Every row gives one point. Each copy is the shape, with its points in the same order, stretched, turned, moved and blurred by noise. Is it also mirrored, or only turned?
(in the rows, 100 means zero)

Shape:
34	100
48	102
84	118
51	112
115	78
109	100
152	45
Copy 1 (7 x 2):
88	20
89	32
83	71
78	38
126	94
103	94
166	123
Copy 1 is: only turned
Copy 2:
128	6
119	29
89	67
106	27
131	119
103	104
156	171
Copy 2 is: only turned

Shape (7 x 4):
107	77	49	53
117	108	139	97
87	107	73	28
127	121	109	109
62	92	109	119
110	112	121	109
115	188	101	81
Copy 1:
63	45	123	81
132	162	104	105
48	95	164	77
109	142	97	89
88	146	88	154
114	150	98	104
62	195	143	37
Copy 1 is: only turned
Copy 2 (7 x 4):
126	125	165	143
58	145	82	116
139	160	179	112
83	133	64	115
66	79	108	84
72	129	73	113
156	165	51	74
Copy 2 is: only turned

Shape (11 x 8):
111	173	118	130	128	94	160	147
96	84	121	56	126	102	132	155
96	36	110	114	152	163	114	100
90	70	103	87	105	100	195	27
162	64	99	89	116	155	104	71
106	125	73	96	53	77	139	105
82	88	95	70	122	126	33	86
104	113	117	71	54	132	88	91
120	85	89	99	77	154	143	75
57	65	80	40	139	104	144	102
105	124	135	112	110	74	95	141
Copy 1 (11 x 8):
114	69	105	105	174	98	157	68
146	132	101	124	153	162	108	89
156	63	103	147	133	89	53	133
159	102	53	56	94	17	66	91
146	86	71	171	126	36	69	138
81	126	78	97	117	69	114	60
117	111	136	135	75	105	87	176
97	100	71	126	83	102	109	149
115	81	58	124	121	38	72	117
152	145	110	71	122	109	66	101
125	90	115	133	120	141	143	88
Copy 1 is: mirrored
Copy 2 (11 x 8):
101	104	113	97	39	148	30	117
120	44	130	97	95	152	75	59
47	32	164	102	81	83	97	98
34	95	62	90	41	115	158	90
31	92	164	116	134	96	135	129
134	140	73	85	68	120	143	77
96	60	120	131	133	53	90	68
122	98	96	136	118	112	153	98
66	104	127	113	71	107	170	113
87	40	104	94	43	109	94	6
123	84	97	87	120	132	59	115
Copy 2 is: mirrored

Shape (14 x 9):
96	148	111	75	75	85	92	111	135
74	45	114	92	124	113	95	122	116
67	90	111	88	76	94	78	87	61
134	79	103	98	85	121	116	85	106
64	130	114	99	119	118	128	96	99
123	89	98	77	106	92	109	113	69
111	118	124	51	96	105	108	95	61
111	122	68	90	131	100	72	92	72
141	124	98	123	61	115	57	136	105
136	62	96	104	112	142	90	114	116
107	145	108	96	135	84	133	109	127
112	83	87	93	115	129	106	76	121
83	70	58	100	112	116	75	132	108
61	105	86	64	82	125	114	81	86
Copy 1:
70	102	124	148	126	110	68	86	128
108	98	56	146	82	86	83	112	74
111	111	131	95	94	87	65	68	91
97	113	61	104	116	108	103	87	117
124	86	126	140	131	100	84	117	99
77	131	101	98	113	108	117	93	94
84	114	120	129	128	95	120	76	89
79	101	130	88	76	118	129	90	110
25	102	81	97	97	167	80	46	113
79	97	34	130	83	127	117	95	96
73	95	128	128	135	110	110	135	121
118	100	71	125	95	105	108	104	120
100	121	70	127	59	133	74	88	94
149	120	116	136	109	93	77	83	105
Copy 1 is: mirrored
Copy 2 (14 x 9):
143	109	116	88	74	121	64	123	84
47	79	118	113	128	106	120	62	124
71	132	109	98	103	77	87	51	77
97	105	87	84	100	138	126	89	76
107	69	115	62	114	95	89	87	90
103	128	91	99	123	101	125	69	81
121	134	123	86	111	98	113	77	61
100	99	75	114	118	64	114	90	72
98	163	71	81	85	117	87	143	88
65	97	90	99	116	125	138	109	94
150	64	95	72	99	112	102	109	108
88	67	95	95	100	117	121	93	76
48	89	83	128	130	97	98	87	99
91	93	119	98	110	101	72	70	48
Copy 2 is: mirrored
Copy 3:
148	87	70	126	120	137	99	131	143
59	85	117	96	126	48	103	102	100
83	86	77	75	94	88	64	69	115
87	110	88	128	86	102	125	80	90
137	58	117	97	96	104	87	111	100
85	122	106	99	67	85	88	74	133
130	124	95	92	74	113	97	44	143
116	128	80	74	65	77	71	118	112
67	135	67	131	130	142	82	125	107
68	137	99	125	112	77	112	104	86
152	68	122	104	86	116	113	140	131
104	108	85	122	88	80	121	103	84
65	111	93	108	112	46	58	133	111
129	91	80	112	86	73	73	72	102
Copy 3 is: only turned
Copy 4, 14 rows:
153	122	136	118	73	114	75	110	119
48	117	62	54	84	161	116	87	91
92	77	85	142	89	96	143	86	103
57	123	129	98	104	92	78	80	67
81	123	57	111	90	95	80	120	163
86	104	93	85	67	77	93	48	88
98	110	88	137	54	83	87	51	121
122	73	85	98	142	90	84	54	114
101	88	195	72	123	100	101	60	106
41	115	117	53	131	135	72	54	82
128	155	95	81	83	87	63	106	139
73	118	94	97	130	120	59	94	83
90	68	85	38	130	144	95	83	77
83	74	67	143	90	98	73	111	103
Copy 4 is: only turned
